Every row gives one point. Each copy is the shape, with its points in the same order, turned, moved and blurred by noise. Some copies are also mirrored. Which?
(in the rows, 128 means zero)

Shape:
[[105  89  82]
 [100 115 119]
 [100 146 169]
 [110 133  77]
 [128 154 116]
 [199 128  69]
 [123 165 147]]
Copy 1:
[[ 68 128 105]
 [ 92 111 142]
 [129  88 172]
 [ 84 159 132]
 [130 145 148]
 [154 189  78]
 [145 121 164]]
Copy 1 is: only turned
Copy 2 (7 x 3):
[[159 167  89]
 [130 132  99]
 [ 88  93 113]
 [161 144 128]
 [123 130 147]
 [130 213 178]
 [ 98 107 146]]
Copy 2 is: mirrored

Shape (9 x 6):
[[187 110 102 103 132 169]
 [148 124 104 109 155 169]
 [127 128 207 106 151 111]
 [149 151 125 141 154 124]
 [165 147 124 106 137 108]
 [135 133 103 232 144 106]
 [104 154 112 176 146 109]
 [117 117 100  99 107 133]
 [107 143 158 139  90 190]]
Copy 1, 9 rows:
[[138 213 165 110 134 159]
 [157 183 147 114 134 170]
 [139 159  61 142  78 125]
 [112 152 116 143 139 163]
 [ 93 165 121 113 108 156]
 [ 88 123 110 169 216 131]
 [114 101 114 152 164 147]
 [135 138 170 112 112 130]
 [174 156 160 197 100 126]]
Copy 1 is: mirrored
Copy 2 (9 x 6):
[[174 173 110  86  98 139]
 [174 137 123 100 112 119]
 [125 173 112 178 172  98]
 [176 137 130 152 134 150]
 [156 171 147 137 132 156]
 [182  83  89 189 107 203]
 [161  84 128 169 140 168]
 [116 128 132  95 128 150]
 [147 118  68  94 189 137]]
Copy 2 is: mirrored

Shape (12 x 8):
[[167 141 134 154 137 177 167 145]
 [123 125 132 163 134 159 138 135]
 [109  79 126 128 132  58 112 121]
 [130 131 126 122 122 200 163 154]
 [134  94 116 114  90  92 133  93]
 [151 145 173 138 158 151 123 116]
 [128 119 136 143 144 175 111 107]
 [ 85 146 210 116  90 107  94 156]
 [ 75 196 199 156 122 102  84 132]
 [111  55 112  97 138  83 170  95]
 [102 172 157 103 123 112  88 158]
 [ 85 189 175 115 114 128 121 130]]
Copy 1 (12 x 8):
[[182 133 166 108 107 119 138 148]
 [155 122 163 154 120 132 128 141]
 [ 58  99 112 172  79 135 134 113]
 [195 105 162 112 113 164 133 133]
 [ 97 128  95 139  80 147  98 108]
 [137 151 162 126 143 120 163 107]
 [164 146 148 163 123 148 145 109]
 [ 82  70 169 129 177 135 106  68]
 [ 86  99 153 155 224 111 124 108]
 [ 72 126 109 140  47 188 135 134]
 [116  67 124 132 174 125 146  90]
 [114  96 139 116 196 145 125 114]]
Copy 1 is: only turned
Copy 2 (12 x 8):
[[ 81  99 150 156 122 116 138  72]
 [ 86 105 148 125 139 145 128 104]
 [160 111  89  77 137 137  93 150]
 [100 110 202 142 126 126 138  83]
 [161 128 115 126  96 144 101 148]
 [ 62  97 139 130 119  96 105 127]
 [ 67 119 160 110 112 140 104 114]
 [111  76 156 106 149 100 149 219]
 [ 59 112 128 114 178 108 149 221]
 [188 114 122 112 132 141  47 117]
 [102 129 149  94 152  81 153 177]
 [ 89 128 164 139 165  96 136 190]]
Copy 2 is: mirrored

Shape:
[[152 143 151 136 112 109 156 115 126 152 146]
 [160 140  94 130 136 119 155 158  65 124 131]
 [102 115 110 110 124 151 167 169 121 139 127]
 [152 134 147 109 125 153  62 105  58 119 140]
 [129 151 146 147 191 168 167 101 122  67 136]
 [165 136 160 112 122 234 156  97 138 165 112]
 [154 151 142 120 172 247  30 164 122 143 144]
 [140 145 119 113 175 133 160 150 127 175 106]
 [137  46 110 134 159 106 145 157 123 139 136]
 [128 112 130 189 143 120 124 169 103 163 119]
 [117 119  92 128 126 155 147 113 120 119 112]
 [124 133 144 171 124  95 135 144 142 106  56]
 [112 140 153 163 132 111  83 118 108 146 110]
 [138 107  70 172 169 125 158  80 120  57 145]
 [158 138 133 114 136 102 153 167 142 154 145]]
Copy 1:
[[124 159 115 149 113 146 143 168 116 168 133]
 [156 181  97 108 141 154 136 156 122 113  75]
 [100 133  93 114 153 147 109 119 110 143  90]
 [132 186 171  83 123 174 172 154 104  88 154]
 [124 214  73 122 172 157 110 121 155 136 190]
 [ 90 131 101 141 111 227  86 137  90 141 182]
 [ 90 136 119  60 179 175 128 151  14  60 197]
 [157 114  67 113 156 163 142 147 111 154 123]
 [134 124 130 171 194 135 140 117 138 122  89]
 [174 157 142 129 177 130 118 143  70 148 103]
 [128 138 119 108 128 147  88 125 147 123 132]
 [186 156 111 137 115  92 114  94 103 158 143]
 [172 156 156  93 141 116 154 138  97 163 156]
 [146 194 117 135 177 115  90 149 196  98 153]
 [123 130  76 148 137 122 154 163  98 150 111]]
Copy 1 is: mirrored
Copy 2:
[[128 134 168  87 121 109 139 144 132 110 133]
 [101 158 153  99 157 131  61 145 134 100 159]
 [123 161 141  98 106 153  74 143 100 152 115]
 [158 116 152 190 159 118  90 145 117  69 140]
 [ 86 141  97  99 162 139 132 159  56  69 102]
 [183 167 138 122 131 125 154 192  41 133 155]
 [215 142  64 178 124  82  56 193  68  83 128]
 [118 120 117  79 124 128  93 190 117 148 150]
 [131 116 107  81 144 146  81  78 127 157 140]
 [114 144 116 111 149  71  84 124 140 155 125]
 [122 174 123 121 144 168 113 148 114 130 118]
 [ 54 155 100 137 104 105 141 129 141 141 139]
 [116 118 124 161 136  87 122 147 152 122 107]
 [ 93 168  87  88 198 175 130 110 126  73 104]
 [127 125 139  68  94 113  95 144 135 115 149]]
Copy 2 is: mirrored
Copy 3:
[[145 134 101 160 146 166 162 151 122 104 130]
 [ 99 143 121 187 151 140 131 195 131 149  98]
 [110 130 143 143 139 181 115 156 124 117  53]
 [ 98 121 124 120 121  65 170 185 106 128 119]
 [117  87 118 104 148 155 106 181 209 126 131]
 [ 97 145  59  73  94 166 120 172 123  71 101]
 [111 116  96  84  16  73 135 178 150 141  49]
 [119 182 124 137 118 189 144 158 154 147  98]
 [117 125 105 144 180 155 140 104 125 182  60]
 [171 163  99 156 161 125 134 160 142 148  56]
 [121 130 133 122 150 155  92 158 116 126 100]
 [157 173 139 150 177 119 111 113 172  90 104]
 [178 157 135 123 150  95 156 154 136 120 104]
 [136  82 113 139 187 138  69 154 157 174 158]
 [127 147 113 182 119 176 164 127 140 127  97]]
Copy 3 is: only turned

Shape (15 x 12):
[[ 92 123 142 100 124 158 131 171  91 205 148  91]
 [167 184 177 138 134  80 123 114 118 163 159 136]
 [120 106 132 159 162 109 130 127 178 148  98 143]
 [ 95 111 148 132 131 122  77 110 141 116  65 139]
 [119 131 154 152 109 203 126 171  96 172 183  90]
 [111 134  94 123 142  94 100 132 138 107 119 181]
 [116 137 144 114 124 201 123 219 102 156 114 118]
 [125 128 158 102 136 185 113 164 135 149 150  99]
 [147 160 135 136 132 120 162  99 113 136 149  74]
 [108 176 168 109 154 110 146 117 149 135 160 122]
 [119 163 109 140 162  99  82 133 164 136  89 114]
 [115 142 107 108 103 169 101 135 163 165  92 159]
 [129 195 154 151 165 115 163  94 107 146 123 142]
 [157 102 152  73 128 202 135 193  89 179 149  95]
 [102 131  93 137 187 148  52 100 151 138  80 182]]
Copy 1 (15 x 12):
[[132 146  88 155  78 109 138 210 107 131 181 139]
 [108 110 176 160  94 158  71 121 104 117 150 133]
 [133 109 148 153 197  92 136 135 142 134 125 150]
 [ 85 116 110 141 151  68 127 132 132  91  74 133]
 [172 164  95 126  74 102 121 176  97 104 178 195]
 [106 116 169 130 160 111 195 130 115 102  92 118]
 [173 117  82 130  78 107 159 198 155  76 147 174]
 [132 155  82 147 112 131 138 162 129  84 162 163]
 [150 140 117 135 112 139 103  88  87 140 175 115]
 [ 99  98 118 158 131 157 132 120  85 116 160 151]
 [136 105 144 188 162  94 145 129 108  85 110  97]
 [141 147 112 130 171 122 142 198 116  82  87 122]
 [132  63 149 108 133 127 104 119  74 126 173 115]
 [142 171  69 131  72 133 133 197 173 102 199 142]
 [ 97 115 146 127 200  54 153 153 109  42 105 107]]
Copy 1 is: only turned
Copy 2 (15 x 12):
[[107  87 101  83 139 125 121 127 158 202 154 143]
 [ 96 180 116 141 157 158 108 197 115 132 138 173]
 [146 123 168  99 131  97 131 175 128  81 158 135]
 [194 136 151 113 172 105 129 125 135  95 111 136]
 [ 95  82 108 134 110 137 145 114 188 182 154 194]
 [158 161 159 129 115 128  86 125 106  95 145 101]
 [ 90  67  93 106 121 110 106  89 173 140 111 152]
 [125  83 114  89 114 145 125 118 143 146 125 185]
 [ 83 149 176 121 143 150 159 156 111 169 126 173]
 [117 112 154 120 161 164 103 168  85 139 148 175]
 [156 145 180 105 129  97  80 166 128 119 102 148]
 [140 147 137  79 137  84  90  88 141 109 154 166]
 [ 76 149 178 131 190 162 110 165 128 118 142 154]
 [ 80  81  70  59  99 153 147  99 161 166 118 160]
 [191 154 191  82 136 128  70 122 179  71 136 127]]
Copy 2 is: only turned
Copy 3, 15 rows:
[[148 114 122  62 152 118  62 100 157 107 146 142]
 [152 147 137 179 145 186 103  79 132 111 123  86]
 [168  96 107 156 106 130 127 165  98 137 137 162]
 [115  78 132 158 152 118 143 148 125 157 173 194]
 [118 151 100  80 180 100  69 125 146  62 136 114]
 [122 101 120 141  78 142 163 101  99 141 172 145]
 [ 89 129 110  77 128  79  38 127 140 115 151 141]
 [126 133 143  99 152  84  82 119 132 108 120 136]
 [142 136 129 116 149 160 142 142 167 115 122  72]
 [166 130 128 136 150 119 128  96 123 151 131  82]
 [157  84 162 172 104 120 124 151 138 130 184 132]
 [137 141 126 134 106  95 115 121 152 141 171 188]
 [149 148 105 148 143 179 112 129 124 168 160  81]
 [100 143 151  51 143 103  44 111 154  99  98 147]
 [151 124 161 148 111 135 140 159  76 159 221 188]]
Copy 3 is: mirrored
Copy 4, 15 rows:
[[101  84 125 146 120 132 230  73 182 102 113 126]
 [ 62 153  89 117 122  70 162 142 114  87 143 137]
 [141 117 114 106 171  94 117 147 190 115 128 122]
 [161  96 151 137 135  73 111 123 162 123 103 172]
 [ 89 103  97 122 139 172 194  36 145  83 123 155]
 [132 145 175 141 146  99 115 140 133 137 109 105]
 [116  99 148  90  98 176 193  68 172 117 110 152]
 [ 99 103 104 139 108 168 160  90 171 110 114 156]
 [ 68  70  81 130 150 113 156 127 100 112 131 125]
 [ 88 113 113 154 125 120 154 166 134  88 161 133]
 [105 108 149 115 157  97 123 172 160 109  74 147]
 [134 135 151 132 155 130 171 121 174 169 101 177]
 [ 59 102 135 109 154  82 153 145 124 109 180 145]
 [ 83  95  95 118  73 173 199  47 185 142 113 129]
 [105 132 202 141 174  91  86 129 201 143 101 162]]
Copy 4 is: only turned

Shape, 17 rows:
[[112 133 159 161 133 115  88 128 126 119 121 134]
 [161 148 117 114 175 143 173 170 147 109 123  97]
 [128 146 131 124 122 106 110  93 111 128 153 199]
 [ 91 151 147 129  80 110 114  90 121  88 171 189]
 [ 76 175 141  90  65 144 112 105  92  93 149 147]
 [168 116 125 103 147 183 160 130 135 154 128  51]
 [138 145 145 119 103  43 111 145 120 135 144 120]
 [183 144 139 132 139 171 126 139 113 124 110  80]
 [ 81 101  91  96  74 116  89  89 103 115 164 155]
 [191 104 127 100 102 181 140 191 127 126 105 113]
 [128 110 104 115 142 179 169 180  74 150 106  91]
 [108  91 122  65  94 148 157 100  93 128  56 122]
 [ 84 149 131 131 114 104  79 119 166  67 158 162]
 [106 119 139 176  75  69 132  93 115  77 163 153]
 [115  92 155 103 112 175 183 153 134 191 108  92]
 [117 148 111 169 126 137 134 148 141 158 112  95]
 [161 186  98 163 112 122 127 138 171 123 126 128]]
Copy 1 (17 x 12):
[[114 133 118 127 152 126  91 112 148 142  94  95]
 [113  92 160 110 123 111 156 124 130 128 197 113]
 [ 94 145 101 152 171 129 104 119 182 110 103 171]
 [ 90 153 104 116 181 151 106 105 189  64  78 143]
 [ 68 154  82  90 174 147 130 149 149  53  85 116]
 [135 106 157 124  71 117 181 171 109 109 153 110]
 [ 85 201 112 101 138 150 114  96 141 156 141 132]
 [114 111 152 109  84  85 117 166 114 119 140 105]
 [123 155  43 126 143 185 128 124 155  74  86 148]
 [162 122 126  64 101  77 149 168 137 120 162 132]
 [152  93 112 108 134 104 157 169  61 106 166 127]
 [144 115 107  92 144 196 126 223 118 104 135 145]
 [ 94 127  87 106 163 159 110  75 208 100 106  84]
 [126 165 138 108 158 174  67  66 159  82  95 141]
 [168 126 160 104 139 133 199 183  93 138 119 133]
 [115  92 130 106 122 120 143 105 101 150 103 120]
 [ 79  90 137  86 103 110 130  82 155 141 123 150]]
Copy 1 is: mirrored
Copy 2, 17 rows:
[[159 112 126 129  96 127 138 139 156 108 127 175]
 [ 97  99 164 173  87 194 153 121 127 172 133 138]
 [135 126 152 139 145  58 127 126 130 134 100 173]
 [139 109 134 140 163  75 126 153 124  93  65 154]
 [124 128 147 148 114  89 138 177 100  78  44 125]
 [ 71 129 151 130  70 200 166 122  81 130 167 113]
 [184 131 131 108 109 140 129 114 118 176  68 155]
 [ 87 132 169 141  58 191 124 133 114 121 138 162]
 [137 140 104 129 140  59 103 154 106 118  99  99]
 [128 162 183 184  97 203 118 123  96 128 155 122]
 [ 92 177 125 200  63 184 165 140 119 150 142 116]
 [113 188 179 135 100 130 172 145 145 113 114  53]
 [166  56 125 143 135  96 108 149 148 107  92 140]
 [144 129  92 109 176 123 109 139 165 112  72 154]
 [129 168 141 151  92 178 213 116  80 112 159  98]
 [124 119 107 154  64 165 157  85 140 112 127 147]
 [109  90 144 145  92 155 110  63 132 123  91 164]]
Copy 2 is: only turned

Shape:
[[147 103 122 185 135 100 153 144 108 158 181 139]
 [129 128 162 142  89 107  94 112 182  83 144 146]
 [159  86 105 182 151 110 135 134 144 153 168 130]
 [124  82 170 165  90 182 129 157 179 167 165 178]
 [169 146 188 181 111 116 136  84 187 166 111 145]
 [127 104 107 111  97 151 115  93 138  84 111  86]
 [137  80 196 137  97 134 101 134 155 144 103 158]
 [141  72 104  96  90 114 144  72 112 132 164 158]
 [ 85 156 140 187 119  96  96 153 103  91 123 113]
 [129 144 110  97 109 164  75  75 131 162 120  89]
 [145 132 114 132  85  94 114 163 102 121 105 106]
 [109 111 169 127  99 160 131  99 118 135 164 119]
 [181  75 128 101 159  98 120 165 141 178 111 141]
 [ 89 143 120  94 108 151 120 132  97 121 136 110]
 [180 141 156 139 156 191  94 149 121  92 114 130]
 [120 150 180 141 108 189 108  81 168 114 194  84]
 [117 110 116 150  86  99  79 120 120 162 182  91]]
Copy 1, 17 rows:
[[ 84  76 162 186 148  99 126  91 110 174 108 158]
 [113  84  85 138 131 125 107 183 145 133 110 133]
 [104  87 152 202 154 122 118  92 128 155 102 178]
 [139  89 186 175 110 132  94 189 130 202  76 172]
 [141  84 117 193  91 168 157 152  98 152  94 108]
 [128 152  87  96 173 154 113 136 146 168 112 156]
 [143 127 135 185 121 123  97 192 140 181 122 114]
 [ 84 105 121 142 188 153 131 153  99 195 160 169]
 [ 92 104 105 117 118  50 132 107 170 149 104 116]
 [128 198 110 109 156 146 174 150 104 143 110 160]
 [141 117 125 111 172  75 125 111 120 151 132 117]
 [ 78 138 116 126 121 133 111 161 101 193 107 163]
 [155 137 176 198 164 123  97 117 115 133 178 144]
 [100 161 133  82 134 109 126 133 124 166 137 159]
 [102 156 164 128 137 161  76 130 155 133  81  92]
 [ 73 144  95 118 104 160 107 171  97 148  37 168]
 [108 129 112 153 170  60 147 141  96 148  97 188]]
Copy 1 is: mirrored
Copy 2, 17 rows:
[[120 131 160 126 138 110 104 117 126 109  86 200]
 [124 133 147  76 121 117 119 175 164 101 146  99]
 [135 121 183 128 144 118 112 152 122  88  96 189]
 [177 183 180  45 107  86  66 136 130 106 102 158]
 [ 89 121 189  90 127  48  65 138 157  90 152 137]
 [170  91 143 129  66 129 141 165 132 100 168 111]
 [158 150 128  70 128  69  70 162 108 113 148 120]
 [120 136 136 118  86 117 167 106  75  91 115 135]
 [142 107 101 138 162 130 115 135 214 131 131 140]
 [167  80 183 143  93 124  92  98 114 103 168  74]
 [135 116 111 124 134 153 108 127 144 118 182 163]
 [158 110 137  92  84  99 101 110 132 126 108 113]
 [144 116 177 106 179 114  96 152  44 115 158 171]
 [182  94 130 120 112 143 135  93 133 143 149 120]
 [159 144 192 141 113 117  85 176 155 192 166 134]
 [144  82 191  82  58 120  82 138 170 139  97  82]
 [137  84 130 117 124 168  74 109 129  75  94 129]]
Copy 2 is: only turned
